Each row is a point. A path goes straight from each point to the next, and from the last back to the first. The post is the endless flat space through its rows: a point in 2 columns, a line in 3, a plane in 4, and so on, so that a path can go around it. How many times does the path go around the post? Going back the other way cancels.

Post (2 x 3)
[[ 1.94  0.35 -2.25]
 [-1.40  0.42  0.07]]
Path (13 x 3)
[[-0.26 -0.39 -1.12]
 [-2.78 -1.01 -2.02]
 [ 0.39 -0.70 -0.45]
 [ 3.72  0.03  0.10]
 [-0.70  2.18  0.15]
 [-1.58  1.89 -2.10]
 [-0.52 -1.55 -2.95]
 [ 1.03 -2.21 -1.61]
 [ 0.42 -0.47  1.59]
 [ 0.00  2.40 -0.22]
 [-3.14  2.50 -0.07]
 [-0.03  1.44  0.70]
 [ 1.24 -0.28 -0.27]]
Times around: 1

Post (8 x 9)
[[-0.63  1.21  1.52  0.74 -3.68 -0.94 -0.45 -2.33  0.80]
 [ 0.85  1.24  1.86  0.93 -1.76  1.47 -1.55 -2.04 -0.01]
 [-0.08 -0.01  0.68 -1.11  3.32 -2.25  0.59  2.37 -1.68]
 [ 0.66  1.21 -0.64 -0.72 -0.92 -0.99 -0.29 -0.16 -2.47]
 [-0.47 -0.38 -2.41  2.36 -1.62 -0.39 -0.17 -1.48  1.65]
 [-0.78  0.33  2.10 -1.36 -2.85  1.48  2.08  0.54  2.21]
 [ 0.16  1.11  1.81 -2.50 -2.47 -0.33 -3.94  0.74 -1.45]
 [ 1.43  0.73  0.13  1.09  1.36 -1.42  1.16  3.41 -0.40]]
Path (13 x 9)
[[-0.60  1.01  1.38  0.84 -0.83 -1.59 -1.77  0.39  1.75]
 [-1.61  0.83  1.02 -0.63 -0.72  0.04 -3.32  1.62 -0.67]
 [-1.15  0.83  1.07 -0.29 -1.89 -2.20 -1.25 -0.67 -2.23]
 [ 1.24 -0.08  0.65  2.11 -1.06  1.33 -2.21 -0.84  0.28]
 [ 2.42 -0.03  4.28 -2.75  0.25  1.35  1.65  0.45  1.83]
 [ 1.47  1.74  0.20  1.97 -1.07 -1.79  1.18  0.30  1.25]
 [ 1.41  1.90  1.28 -1.35 -1.99 -2.69  0.39 -2.20  0.13]
 [-0.06  2.73  2.69 -1.63 -0.92 -0.78  1.78  0.02  0.00]
 [-1.23  2.61  0.41 -0.03 -1.41 -0.61 -1.01  0.68 -2.03]
 [-1.42 -0.28  0.65  2.04  2.07 -0.72  1.46  1.53 -0.98]
 [ 1.39 -0.33  0.71 -1.31 -2.72  3.42  0.34 -0.85 -2.01]
 [ 1.64 -0.93  1.15 -0.13 -1.18 -0.22 -0.48 -0.12  2.78]
 [ 1.40  1.27 -0.67  1.26  0.61 -1.56  0.54 -1.39  0.86]]
Times around: 2

Post (17 x 18)
[[-1.46  1.46 -1.31 -1.63 -1.28 -1.10  1.64  2.41 -0.83 -0.87  0.89 -0.32
  -1.71 -0.95  1.19  1.66  2.35 -2.67]
 [-0.10  0.13  1.86 -3.78  1.50 -1.47  1.05 -2.27  0.14  0.56 -0.58  1.50
   2.27 -0.82  3.34 -1.17  0.31  0.00]
 [ 2.14  0.44 -1.32 -3.89 -1.59  0.49  1.50 -1.46  1.15 -1.10 -0.10  1.17
   4.10 -1.50  2.61  1.01 -1.00  0.47]
 [-0.20  1.36  0.18  0.82  0.89  1.80  1.16 -0.49 -3.21  0.55 -0.12 -0.97
   0.14  0.41  0.88 -0.58 -0.15 -1.41]
 [ 1.16 -0.82  1.90  1.39  0.56  0.93 -2.70  0.12  4.06  1.31 -2.15 -1.45
   0.26  3.19  0.33  2.46 -1.88 -1.50]
 [ 0.96 -0.47  2.05  0.12 -1.76 -0.18 -3.14  0.73 -1.16 -0.69  0.65  0.79
  -0.10  2.07 -3.55 -0.34 -1.16 -1.22]
 [ 0.15 -0.30  1.98  0.07  0.49  1.08 -0.91  1.01  2.11  2.55 -0.52 -3.44
  -0.89  2.08 -0.40  4.65  1.31  3.09]
 [-1.15  1.09  0.50 -0.22 -0.54 -0.10  0.41  2.20 -1.72 -0.52 -2.31  0.85
   0.75 -0.26 -2.18 -0.85 -2.01 -1.36]
 [-1.66 -0.66 -0.98  0.13  0.58 -0.83  1.63  2.62 -2.26 -3.03  1.19 -0.65
   0.17  0.18 -0.06 -1.39 -0.57 -0.18]
 [ 0.64 -0.67  2.18 -3.77  0.58  2.37  3.51 -0.69  0.94  0.94  0.37  2.20
  -0.26 -0.36  4.28  0.34 -0.29  1.79]
 [ 0.77 -0.58 -0.03  1.26  0.84  0.24 -3.14  0.55  2.30  2.82  1.44 -0.91
  -0.73 -0.02 -1.44  1.50 -1.65  1.48]
 [-0.42 -0.76  2.47  0.84 -3.49 -0.90 -0.61  1.26  0.11  0.04  0.92 -1.13
   2.08 -0.30 -1.92 -0.64 -1.99 -1.93]
 [ 1.43  0.68  0.48 -4.55  2.10  1.85  1.75  0.97  0.96 -0.49  0.66  0.12
   2.48 -1.74  2.89 -1.03  1.34 -0.18]
 [ 0.68 -2.30  0.62  0.14 -3.36  0.44 -5.05  0.34 -0.37  0.62 -2.17 -2.02
   0.55  0.69 -1.57 -0.51 -1.91 -1.90]
 [ 0.43 -0.49  1.69 -0.39  1.80  1.70  2.77 -1.19  1.24 -1.04 -1.47  1.93
   0.84 -1.79  2.54  1.37  2.36  1.37]
 [-0.64 -0.44 -1.24  0.59 -2.01 -1.00  0.55  0.13 -0.88 -0.95  0.15 -0.71
  -1.30  0.72 -4.10 -3.00 -0.47 -2.09]
 [-0.78  0.30 -0.48  1.59 -2.48  0.92 -0.37  2.11 -0.93  0.08 -0.17  0.31
   1.57  2.35 -0.26 -2.40  0.11  0.27]]
Path (22 x 18)
[[-1.19  1.88  4.64 -0.40 -1.01 -1.16 -2.35 -1.20 -0.37  0.41 -0.96 -1.31
   0.98  0.09  1.13  0.35  0.45 -1.36]
 [-1.72  0.32 -1.77  2.02  1.10 -0.27  2.33  3.44 -1.73 -1.91  1.02 -2.31
  -1.20 -0.47  0.15  1.94  0.80  2.79]
 [ 0.19 -1.65  2.05 -0.19  1.37 -1.70 -0.09  3.11  0.51  0.41  0.71  2.56
  -1.86 -0.24 -1.95  1.27  0.32 -1.67]
 [-1.09 -1.01  0.24 -0.72 -0.53  0.00 -1.89  0.39 -0.34  1.31 -2.35  0.76
  -0.28  3.29  0.54  1.18 -0.03 -0.33]
 [-0.65  0.54  0.39  0.51 -3.58  1.65  2.93  0.58  1.29 -1.02  0.31  0.46
   2.09 -0.24 -0.32  0.00 -0.37  0.16]
 [-0.61  0.60 -1.56 -1.29  0.44 -0.15  0.28  0.77  2.17 -4.22  0.97  1.85
   0.09 -0.24 -1.65 -0.24 -0.77  0.34]
 [-2.77 -2.13 -0.38 -0.68  0.15  1.50  0.59  2.76 -1.82 -1.88 -0.34 -3.54
   0.34  1.53 -1.70  0.31  1.11  0.20]
 [-0.36 -3.36  0.67 -2.33 -2.15 -1.07  0.37  0.28 -1.99  0.60 -0.70 -1.09
   2.16 -1.73  0.29  0.62  0.65  1.14]
 [ 1.46 -1.80  3.56  0.88  0.74 -1.52  0.18  1.78  1.75 -0.02  0.18  1.35
  -1.26 -1.49 -2.49 -0.54 -1.83 -2.84]
 [-0.72  0.60  1.71 -1.62  0.60 -0.32 -0.20  1.13  1.23  0.11  0.09 -2.50
   1.00 -1.30  2.00 -1.30  1.65  1.33]
 [-0.02 -0.10 -0.62 -2.03 -0.21  1.16 -1.53  1.82 -0.82  1.44  1.18 -1.30
  -0.48 -2.01 -3.74 -0.91 -1.79  1.90]
 [-1.05 -0.85  3.02 -1.40  1.18 -1.06 -1.28 -0.48  1.00  0.02 -0.23  0.06
   1.59  1.30 -0.63  0.38 -0.55  0.49]
 [-0.35  2.20 -1.02  0.24 -1.56  0.44  1.19  0.95  0.26 -0.57  0.66 -1.51
   0.78  1.42 -0.02 -0.79 -1.62 -1.55]
 [ 1.49 -0.73  2.36  0.26 -1.85 -0.43 -2.32 -0.91 -2.34 -1.85 -0.13 -1.39
   0.25  0.58  0.09  0.66 -0.33 -2.11]
 [ 2.50  0.58  0.00 -1.84 -0.04 -0.44 -2.39 -0.46 -1.90 -0.56 -1.12  1.26
   1.31 -0.86 -0.62 -0.01 -2.27 -4.30]
 [-0.16  0.47  2.92 -2.34 -3.55  0.35 -0.20  2.66 -0.84  1.36  0.62  1.75
   0.91 -0.79 -0.93 -1.00 -0.25 -4.35]
 [-0.72 -0.42  0.15 -0.04  2.05  2.38  0.39  0.83  0.41  0.46 -1.03 -1.61
  -0.74 -0.30  0.85  1.58  1.29  1.24]
 [ 0.60 -1.04  0.00 -1.40 -1.83  2.98 -3.36 -0.17 -1.98  2.09 -1.26 -0.09
  -0.32 -1.55  1.34 -3.61 -0.42 -0.26]
 [ 1.13 -1.38  1.64  1.53 -2.38 -1.43  2.46 -2.73  1.15 -1.77  1.18 -0.35
   0.16  0.71 -0.97 -0.55 -0.73  0.53]
 [ 1.31 -1.32  1.26  0.36 -1.01  0.62  0.50  1.98  0.73  0.67  0.79  0.85
  -0.56  3.16 -1.74 -0.80  0.18 -0.10]
 [-0.27 -1.05  0.33  0.02 -0.82  1.33  0.11 -0.67 -2.22  1.57 -0.05 -1.91
  -1.24  1.75 -0.73 -0.18 -1.13 -0.93]
 [ 0.30 -0.05  2.40 -2.84 -0.24 -0.06 -0.19  0.11  0.81 -0.51  0.89 -0.48
   0.94 -0.65 -0.59 -1.19 -1.30 -3.35]]
Times around: 2
